Each wall is flat, endless, passes through zero and stands at right angles to its row. A trip goes straight from one point to another. Which walls does it cross, in order?
In the rows, zero is written as 128.

Walls:
(1): [110 110]
(2): [117 104]
(3): [133  87]
(4): [116 128]
(5): [ 96 147]
(6): [161 137]
(7): [198 149]
Trips:
[146  74] to [158 141] -> 1, 2, 3
[178 119] to [132  70] -> 2, 1, 7, 6
[114 136] to [ 94 193] -> 1
[119 186] to [114 138] -> 6, 7, 1
[109  99] to [121  89] -> 5

Walls:
(1): [ 80 101 159 114 123  68 131 103 152]
(2): [ 98 109 105 123  93 130 156 105 112]
(3): [160 114 141 223 110 120  96 144 137]
(4): [143 118 134 135 143 133  90 149 141]
(5): [132  85  87 161 148 166  93 119 133]
Trips:
[ 83  90 157 123 153 131 119 114 142] to [136 125 110  77 126 125 117 150 121] -> 5, 2, 1
[166 165 149 124 105 148  82 155 114] to [114 148 166 112 140 113 152 185 132] -> 3, 1
[125 125 141 104 122 113  81 119  61] to [166 118 142 147 136 103 161 159 159] -> 2, 3
[150 141 123 144 149 129  69  89 148] to [124 155 139 119 164 129 131 101 130] -> 3, 1, 5, 4
[ 42 109 105 105 151  86 169 129 173] to [142 118 197 143 113 142 107 192 137] -> 4, 2, 3, 1
[ 72 173 137 141  55 122 165 145 148] to [122 154 108 101 123  55  76 120 153] -> 2, 4

Walls:
(1): [ 67  61 136 109 193 110 120 105 105 131  34 194 135 100 143 151 117 113
  96 110]
(2): [186 103 111 132 146 158  77 147 149 117 147  78 141 155 107 151 169  96
 144 134]
(3): [ 90 191 129 166 104 106  93 177 192  77 170 108 128 168 118 104 127  93
  77 117]
(4): [148 169 136 171 152  88 128  90 153 156 126  57  99 158 124 145 107 123
 115 133]
(5): [127 150 134 106 137 123  87 124 145 156 110 154  82 173 182 101 106  90
  69 144]
(6): [136 141 123 134  74 163 149 114 134 115 146 122 115 136 116  90 111 152
 208 184]
Trips:
[141  81 103 144 169  99 122 171 151  98 136 124 128 121 134 141  87  56
  78 110] to [100  92  79 107 201 116 176 136 128 128  92 128 133 148  78  88 191 178
  89  82] -> 4, 5, 3, 2
[159 105 121 157 138 117 133 120 156 128 137 114 107 126 134 154 133 142
 164 111] to [160 158 173 169  91 166 135 137  97 114 129 104  80 144 148 120 123 112
 178  87] -> 3
[110 155 104 130 113 182 177 163  77 177 124  76  86  92 140 155  96  91
 107 138] to [105  94 100 138  92 224 123 116 156 145 140 144 191 122 117 101 147 131
 149 157] -> 5, 4, 2
[147 148 104 163 133 118 128 116 124 128 123 110 123 138 138 180  81 110
 110 159] to [112 104 118 130 194 105 205 126 107 135 144 109 139 166 107 125  92 142
  85 173] -> 2, 1, 3, 5
[ 85  75 121 165 139  83  97 127 155 112 155  93 107  89 102 147 177 151
 148 130] to [114 137 152 140 110  94 125 171 132 149 183 155 119 130 119  54 167 173
 155  65] -> 1, 4, 6, 2
[167 107 129 132 159  96 166  78 147 118  79 141 118  91 137 129 144 166
 132  96] to [115 101 113 107 127 127 138 117  97 123  60 147 111 141 144 130 167  86
 217 131] -> 4, 6, 2

Walls:
(1): [171 130 105 167 137 173 137 154 182  86 152  91 138 140 177 139 159 136
 128 129 100 148 139 140 130 140 136 165 113  98 138  73 150 177 145 170
 149 111 116  43 103 120 122 114  45 147 149 114]
(2): [101 145 128 183 128 165 122 119 136 148 124 103 133 187 139 116 132  95
 127 187 140 136 136  97 101  65 155 124  90  73 168 126 174 119 117 130
 167 137 158 147 161 142 149 153  85 167 137 160]
(3): [110 124  99 142 130 113 177 177 145 106 126 141 122  70 116 129 107 115
  98  94 106 122 200 125 119 176  97 133  76 149 100 102  76 106 134 129
  93 142 103 159 141 124 182 140 107 111 117 133]
(4): [151  77 134 188 126  80 160 102 172  89 176 147 121  79 161 131 126 165
 143 141 134 162 165 107 151 104 110 127 103  92 200 124  93 138 124 154
 127 187 179  95 111 130 130 173 123 151 147 143]
(5): [130 133 144 131 121 133 111 171  82  90 113  78 169 111  88 108 130  92
 119  94 140 117 205 121 202 128 178 114 119  82 141 173 126 140 163  69
 186 112 162 113 135 177 151 184 121 165 122 105]
(6): [ 88  86 101  84  58 140 108  62 166 157 143 126  96 117 142 114 160 115
 126 138 105 120  99 158 133 123 159 150  73 151 118 118  95  81 110 170
 132 144 179 142 140 109 167 119  74 141 109  84]
(7): [ 81 157 161 105 125 133 106 135 123 149 114 135 146 151 134 110 149 167
 136 203 147 129 150 175 164 148 109 106 121 158 131 147 134  86  93 106
  83 114 104 118  83 113 151 101 127 122 144 109]
(8): [126 127 172 111 137 143  98  99 108 114 183 140 142 174 143 164  83 131
  51 159 122  83 127 110 171 133 149 145 144 131 159 137 159  85 113 151
 140 105 210 149 166  93  82 146 102 161 116 108]
(9): [121 136  96 122 129 131 101 101 167 117  83 144 112 121 124 151  80 113
  80 198  87 159 156  98 166  91 123 176 133 156 118 107 170  39 141 150
 160 118 120 102  88 125 139 133 165 123 141 146]
Trips:
[126 136 197 138 105 202 116  94 112 130 111 144  81 153  96 130 119 131
 114 128 154 143 130 105 136 115  72 120  93 106 133  96 186 119  90  63
 151 170 177 103 109 152 122 132 168 166 159 139] to [121 151 148 126 167  89 126 135 152 128 122 114  91 174 146 156  98 115
 145 170 188 116  56 110 131 174 176 119 117 149  77 106  87  68 121 186
 104 129 110 153 128  79 140  76 138  92 181 139] -> 5, 4, 6, 2
[141 128 116 144  82 131  83 208  93 153 131 130  76 134  84  88  87  82
 110 109 131 145  82 114  74 134 166 130 143 170 139 112 130 157 137 104
 135 121 103 111 146 161 103 127 123 136 120 159] to [138 151 110 181 147 107  74  75  92 123  74  96 127 118 105 105 114  94
 121 118 130 174 142 137  83  92 116  88 136 167  91 101 141 134 140 137
 146 179 132 149  82 130 101 123 125  98 131 177] -> 5, 9
[104 127 158 134  84 125 144 169 152 106 154 152 147  81 127 148 143 147
 121 167  83 136 185 124 113 105 102 197 203 114 108  92 109 183  91 161
 146 153 161  60 129 152 160  99 107  89  62  97] to [175 103 139 151 125 147 137 100 104 144 134 119 126 128 130 124 125 104
 133 159 106 116 121 161 165 179 159  97 141 138 125 168 146  68 162 207
  96 119 145 163 113  86  94  99 139 120 118  66] -> 8, 7, 3, 4, 1
[124 130 151  69 158 118 115 142 168 183 160 109  99 127 124 151 149 103
 137 111 124 127 139 122 125 130 130  93 129 142 102  70 154 153 175 141
 118  86 111 117 115 169 135 144 137 142  87 160] to [185 116 137 121 145 136 157 117 122  84 131  38  57 155 139  99 147 146
 142 182 136 146 133 158  98 162  81 135 181 127 155 117 158 193  94 137
 131 107 140 126 137 149 140 144 130 160 134 117] -> 3, 2, 4
[165 114 108 184  70 145 138 136 152 103 103 139  81 166 118 161  89 101
 112 136  96  77 144 159 132 186 144 197  70 124  91 159 184 135 144 151
 136 151 164 179 118 176 139 141 138 121  97 105] to [141 150 105 151 108 111 160  48 154 120 159 122  66 156 150 135 130 126
 121 135 151  89 148 151  93 156 127 102 131 128  88 136 135 137 126 128
 111 129 172 167 107  79 134 155 134 141 147  93] -> 5, 4, 1, 9

Walls:
(1): [ 85 132 155  88 102 150 118 112 122  90 113 170 109 150 160  92 168 104
 147 120 198 148 145 132 117 180 117 166  97 171 173 143 137 101 120 158
 123 128  86 129 159 156 166 117 136 112 129 143]
(2): [123 102 132  97 105 108 109 113  68 146 143 139 134 139 161 143 100 161
 144 102  98  63 111 108 101 136  91 150 154 132 138 140 134  90  74  86
 121  74 122 168 143 122 140  98 135 142 172 148]
(3): [105 101 165 124 173 140 105 127 132 134 125  80  99 138 171 130 198 145
 177 153 141  96 125 129 195  58 179 132  81 101 184 109 184 115 141 163
  96 124 103  77 139 122 131 142  84 160 123 173]
(4): [ 44 145 128  81 111 156 109 151 145 124 139 128 161  94 115 160  72 144
 143 156 143 139 193 129  69 130 137 163 144 111 112 109 125 150 189 101
 177  86 118 102 164 132  92 123 135 109 149 171]
(5): [123 185 114 142 116 132 105 137 118  74 125 123 137 172  81 110 118 163
 131  99 117  85 142 133 145 131 129 113 140 130  64 135 111  96 174 113
  88 112 125  90 105 149 114 166 132 123 158 126]
(6): [149  97 126  63  85  87 143 106 120  95 119 132 125 135 183  96 147 135
 104 160  75  87 160 107  89 124 149 109 108  73 141 117 116  64 134  83
 189 150 116 144 132  73 137 103 180 116 107 166]
(7): [138 141 199 138 138 153 167 124 168 141  65 130 121 121  75 104 128 162
 133 112  76 138 137 133 136 118 132 170 122 115  91 132 126 142 111 104
 169 129 107  72 145 156 112 131 131 115 126 128]
(8): [135 151 112 105 112 121 113 124  61  92 127 127 146 145 117 162 162 139
 133  80 135 113  65 121 120 138 170 168 199 104  69 141 153 120 155  88
  89 141 149  97 229 169 149 114 144  98 148 153]
(9): [150 171  96 132 133 114 143 100 108  97 177 116 122 130 117  83 181 141
 129 121 109 147 115 117 106 120 127 133 141 139 134 119 135 125 120 155
  96 108 137 148 108 114  94 130 136 133  78  74]
Trips:
[196 148 162 123 143  72 174  81 108 172 146 139 127 103 180  92 104 163
 113 152 173 162 116 148 108 168 101 108 119  82 141 167 129 134 132 149
 138 114 116 101  84 140 189 102 116  86 120  94] to [ 83 157 146 105 130 135 147 149  93  94  80 101 129 131  82 138 136 139
 133 119 176 146 128 129 143 152 111 131 149 126  79 108 120 140 121 153
  74 110 155 121  68 130 125 118 118 149 158 135] -> 6, 5, 7, 8, 4
[125  47 214 123 139 160 169 148 129  96 140 119  95 110 204 137 119  83
 138  99 144 153 138  27  69  92 125 105 130 157 106  94 162 125  92 114
 109 100 152 166 167  80 103 131 171  79 106  93] to [ 96 118 135  97 101 100 131 107 119 172 118 116 170 132  99 145 126 127
 182 142 102 182 130 141 135 140  51 140 125 191 123 109 171 143 112  99
 115 168  65 165 101 128 145 109 164 137 116 127] -> 7, 6, 9
